Each row of a before or after table is a point. One or more steps were done to the points. Then noise was added and the rows were shuffled. The steps act on columns, c1 being the first. What was done? A step turns or swaps two columns, mirrors them in a line or flattens them onto one, adds a multiple of one to another, or multiplies or shifts one. Angles are multiples of 10 degrees, from the lower column toward the higher: turns from -170 to 170, lines from 10 to 170 but not 90. Use the fewest steps. Two steps may share a column if one is a turn and the other turns, adds or multiplies; they go together, in the order done. Otherwise the lowest column goes first.

Before (11 x 2):
0:   0.7   3.2
1:   2.7  -3.1
2:   0.3   0.8
3:   1.0   2.8
4:   1.7   9.1
5:   1.4  -3.6
6:   1.0  -4.7
7: -12.1   0.0
8:   2.1  -3.7
9:   2.6   2.4
10:   2.3   3.8
After, 11 rows:
0:  4.2  0.7
1: -2.7 -3.9
2: -1.8 -3.6
3:  0.9  0.2
4:  2.7  1.6
5:  3.4 -0.3
6: -7.8  9.3
7:  8.1  4.5
8:  2.8  1.1
9: -1.4 -4.1
10: -0.7 -4.0
Steps: turn c1 and c2 by -50 degrees

Before, 14 rows:
0:  4.2  6.6  0.6
1:  2.0  3.7 -6.3
2:  1.0  3.0 -1.5
3:  5.1  5.8 -5.4
4:  1.6  5.5 -4.6
5: -0.6 -2.5 -1.5
6: -1.2  0.1 -0.9
7: -1.8 -1.3  0.4
8: -2.0 -4.2 -0.7
9: -3.7 -4.8 -1.6
10:  1.1 -4.0 -1.3
11:  1.7  2.3 -3.8
12:  3.0  5.1  0.1
13: -2.6 -0.8  1.5
After, 14 rows:
0: -5.1 -4.0 -0.7
1:  4.6  3.4 -6.2
2: -6.2 -0.5  1.7
3: 12.1  5.6 -5.6
4:  2.7 -4.3 -1.5
5: 10.6  6.7  0.5
6:  2.4  3.0 -1.4
7:  4.2  2.3 -4.0
8:  3.9  5.2 -4.5
9: -1.5 -2.8 -1.4
10: -4.7 -1.1  0.4
11: -9.4 -5.1 -1.9
12:  7.7  5.0  0.1
13: -3.1  0.3 -1.2
Steps: multiply c1 by 2.5

Before:
0:  0.5  4.9  0.2  1.7 -7.4 -4.3
1:  1.0  1.7 -7.7  4.4  1.5 -3.8
2: -5.9 -3.2 -6.6 -4.1 -6.9  4.6
3: -0.6  4.0  4.8  0.3  1.0  5.9
4: -0.6  2.6 -3.2  3.9 -5.3  5.4
5: -4.6 -6.7  3.0  3.0  5.7 -2.6
6:  3.7  0.4  1.8 -3.0 -7.0  0.9
7: -3.6 -2.1  4.3  3.6 -6.5  2.8
8:  2.0 -6.8 -3.3  4.5  1.6 -3.7
9: -9.1  0.8  2.1  1.7 -0.4 -1.4
10:  3.0  1.9  2.0  0.1  3.7  3.9
After, 11 rows:
0: -5.9 -2.9 -6.9 -4.0 -6.5  6.5
1: -0.9  3.1 -3.3  3.7 -5.5  7.6
2:  0.9  1.8 -8.1  4.4  1.3 -1.9
3:  1.6 -7.0 -3.4  4.4  1.6 -1.8
4: -3.2 -2.3  4.1  3.9 -6.2  4.3
5:  0.3  4.9  0.3  1.8 -7.6 -2.4
6: -4.7 -6.8  2.6  2.8  5.4 -0.8
7:  4.2  0.4  2.0 -3.0 -7.0  2.9
8: -0.7  4.1  4.8  0.7  1.3  8.4
9:  3.0  1.8  2.0  0.1  3.6  5.8
10: -9.3  0.9  1.7  1.8 -0.4  0.2
Steps: shift c6 by 2.0

Before:
0: -2.3 -8.2  3.0  0.6 -1.9  4.8  2.3 -1.6
1:  2.6 -0.5  0.4  1.2 -4.5  0.0  4.5 -7.0
2: -1.4 -4.1 -5.9  3.5  2.6 -2.3 -0.4 -0.1
3:  1.7  3.8 -7.8  4.9 -3.6  3.6  0.0  1.8
4: -5.5 -0.8  8.9 -3.4  1.2  1.6 -0.3 -8.9
5:  3.1 -5.1  1.5 -1.2  0.3 -2.1 -0.4  4.6
6: -0.3 -2.4 -6.1 -0.8 -1.3  3.2 -4.6 -2.5
7:  0.6 -1.6 -1.9  0.9  4.0 -5.7 -7.1  1.9
8:  3.0 -5.3 -4.3 -0.3  6.4  0.3  5.7 -0.2
9:  8.4  0.5 -2.8  9.5 -5.8  8.8 -0.9 -1.8
After:
0: -5.2 -0.8  0.1 -3.4  1.2  9.0 -0.1 -9.0
1: -0.2 -2.4  4.4 -0.8 -1.2 -5.3 -4.7 -2.4
2:  1.6  3.7  4.9  5.0 -3.7 -7.1  0.1  1.9
3:  3.0 -5.3  0.9 -0.4  6.6 -4.3  5.5 -0.2
4:  8.5  0.2  9.1  9.5 -5.6 -1.1 -0.8 -1.9
5: -1.5 -4.0 -1.3  3.4  2.5 -6.2 -0.4 -0.2
6:  0.6 -1.5 -5.5  1.1  4.1 -2.8 -7.2  2.1
7: -2.5 -8.1  4.3  0.7 -2.0  3.7  2.2 -1.8
8:  3.0 -5.1 -2.2 -1.2  0.4  1.0 -0.4  4.7
9:  2.6 -0.4 -0.2  1.2 -4.5  0.6  4.5 -6.9
Steps: mirror c3 and c6 in the line at 50 degrees

Before, 9 rows:
0: -1.0 -0.2 -0.5 -3.1  0.2 -5.6 -1.9  5.1 -0.6  2.3 -3.9
1:  0.6  4.3  3.1 -1.2 -2.6 -7.6 -5.6 -6.6 -3.4 -0.7  0.2
2: -5.2 -3.2  1.0 -2.2 -2.5 -6.3  4.0  1.8 -7.7 -0.5  5.2
3: -1.6 -3.4 -4.5 -2.7 -1.2  2.8 -2.3  4.9 -3.6 -1.8  3.5
4: -5.6  8.5 -6.2  3.4 -1.1 -4.4  2.7  5.8  1.2  7.4  2.4
5:  5.7 -1.8  4.5  0.4  2.3 -2.6  0.9  0.5 -9.5  0.6 -2.3
6: -2.2 -0.8 -6.2  5.5  5.7 -5.4  2.7  1.4  1.3 -2.2  0.6
7:  0.4 -3.2  5.1 -3.0  8.5  3.0 -1.9 -1.6  1.7 -0.6  3.9
8: -6.2  5.0 -1.2  2.8 -1.9  0.6  5.3 -5.4 -2.7 -3.3  2.7
After:
0:  -4.1  -3.4   2.3  -2.7  -1.3   2.8  -2.4   7.8  -3.8  -1.7   3.5
1:   1.8  -3.3   4.9  -2.2  -2.4  -6.2   3.8   2.9  -7.8  -0.6   5.1
2:   3.0   4.4  -1.1  -1.2  -2.8  -7.5  -5.6 -10.9  -3.2  -0.8   0.3
3:  -0.3  -0.2   1.0  -3.1   0.3  -5.9  -2.0   8.2  -0.8   2.5  -4.0
4:  -5.5  -0.8   3.3   5.5   6.0  -5.5   2.5   2.1   1.3  -2.2   0.6
5:   3.5  -2.0  -6.3   0.5   2.1  -2.6   1.1   0.9  -9.5   0.4  -2.3
6:   4.6  -3.2  -1.5  -2.8   8.3   3.2  -1.9  -2.5   1.6  -0.5   4.1
7:   0.2   5.1   6.5   2.5  -1.9   0.6   5.2  -8.5  -3.0  -3.4   2.6
8:  -5.3   8.6   6.5   3.5  -1.1  -4.4   2.7   9.2   1.3   7.4   2.6
Steps: turn c1 and c3 by -100 degrees; multiply c8 by 1.6

Before (14 x 12):
0:  -2.2  -3.5   7.1   0.2   5.0  -2.6   1.5  -0.1  -5.0   2.2  -5.7   5.6
1:  -0.5  -0.1   0.0  -0.9  -1.4   6.0  -9.1   2.1  -1.9  -4.0   4.5   0.5
2:   0.5  -2.1   0.2  -1.7  -0.4   0.6  -0.5  -4.1   0.2  -7.3   4.4  -1.4
3:   2.3   1.7   1.8  -0.7   4.9   0.1   3.2   0.2  -3.6   1.6  -9.1   3.2
4:   6.0  -6.3   1.6   0.7   4.9   4.8   1.3   2.1  -2.7   5.8   2.9   0.9
5:   2.0  -3.1   3.7  -0.2  -2.6   5.3   6.3   4.2  -5.6   6.9   1.8   1.5
6:  -0.7  -2.2   1.3   1.9   5.9  -1.2   3.5  -2.3  -9.2  -1.0  -4.9   8.2
7:   2.1  -3.0  -0.6   1.8  -4.4  -2.2  -5.9  -0.5   2.8  -3.2   4.5   0.8
8:   3.9  -0.6   4.7  -0.6   3.5  -4.2   0.8  -2.8 -11.0   1.6  -5.0   1.8
9:  -1.4   2.3  -3.4   1.4   0.5  -0.9  -3.9  -0.7  -0.3   0.0   6.9   0.1
10:   2.3   0.0   2.3   7.3  -0.6   2.0  -2.3   1.5  -0.2  -4.4   5.5  -2.1
11:   1.9   2.3   0.9  -2.2   0.9  -2.6  -5.1   3.9   0.8  -8.3   7.8   2.2
12:   1.9  -2.4   8.1   0.8   3.0   6.0   4.2  -0.8  -2.4   9.1   3.9  -1.6
13:   6.9  -0.3   7.7   1.1   0.4   5.8   4.1  -3.6  -2.7   7.2   2.3   6.2
After (14 x 12):
0:  -2.2   5.4   5.7  -2.1   0.5  -0.6  -5.3   2.5  -5.1  -1.0  -7.3   5.6
1:   2.3   2.0   0.8   1.8  -2.1   2.0   1.1  -1.6  -0.2  13.4   7.3  -2.1
2:   6.1  -0.6   6.7  -5.6   0.6   2.9  -4.8  -4.4  -2.8  -2.2   3.7   0.9
3:   2.1  -1.7   2.7   2.3  -5.0  -0.8   5.3   2.0   2.7   4.4   5.8   0.8
4:  -0.9   0.5   2.5   0.3   2.5  -2.6  -6.4   0.9  -9.2   3.5  -6.4   8.2
5:   1.9   7.0   4.9  -9.0   3.7   0.3  -3.6  -6.0  -2.4  -3.7   5.0  -1.6
6:   0.5  -0.5   1.9   7.4  -0.5  -3.7   0.5  -1.4   0.2   1.3   5.7  -1.4
7:   2.3   2.3  -1.0  -1.2   2.5   0.3  -5.4  -0.1  -3.6  -1.9 -11.8   3.3
8:  -1.4  -2.5  -3.4  -0.4  -3.8  -0.9   0.1   0.7  -0.6   1.9   9.0   0.1
9:   1.9   2.3   4.1  -6.4   6.8   4.9   1.4  -4.4  -5.6  -4.1   2.3   1.4
10:   6.9   7.2   3.1  -7.1   4.0  -2.4  -1.3  -6.3  -2.6  -2.3   3.1   6.1
11:   3.9   4.3   2.3  -1.3   0.3  -3.4  -3.6   3.7 -11.0  -1.8  -6.7   1.9
12:  -0.4  -0.2   0.0   3.9  -8.7   3.0   2.9  -5.5  -1.9   0.7   5.9   0.4
13:   2.0   1.5  -2.0   8.7  -5.1   3.3   0.0   3.1   0.7   1.2  10.1   2.2
Steps: turn c2 and c3 by -70 degrees; turn c4 and c10 by 110 degrees; multiply c10 by 1.6; turn c5 and c7 by -100 degrees; turn c6 and c8 by -80 degrees; multiply c11 by 1.3
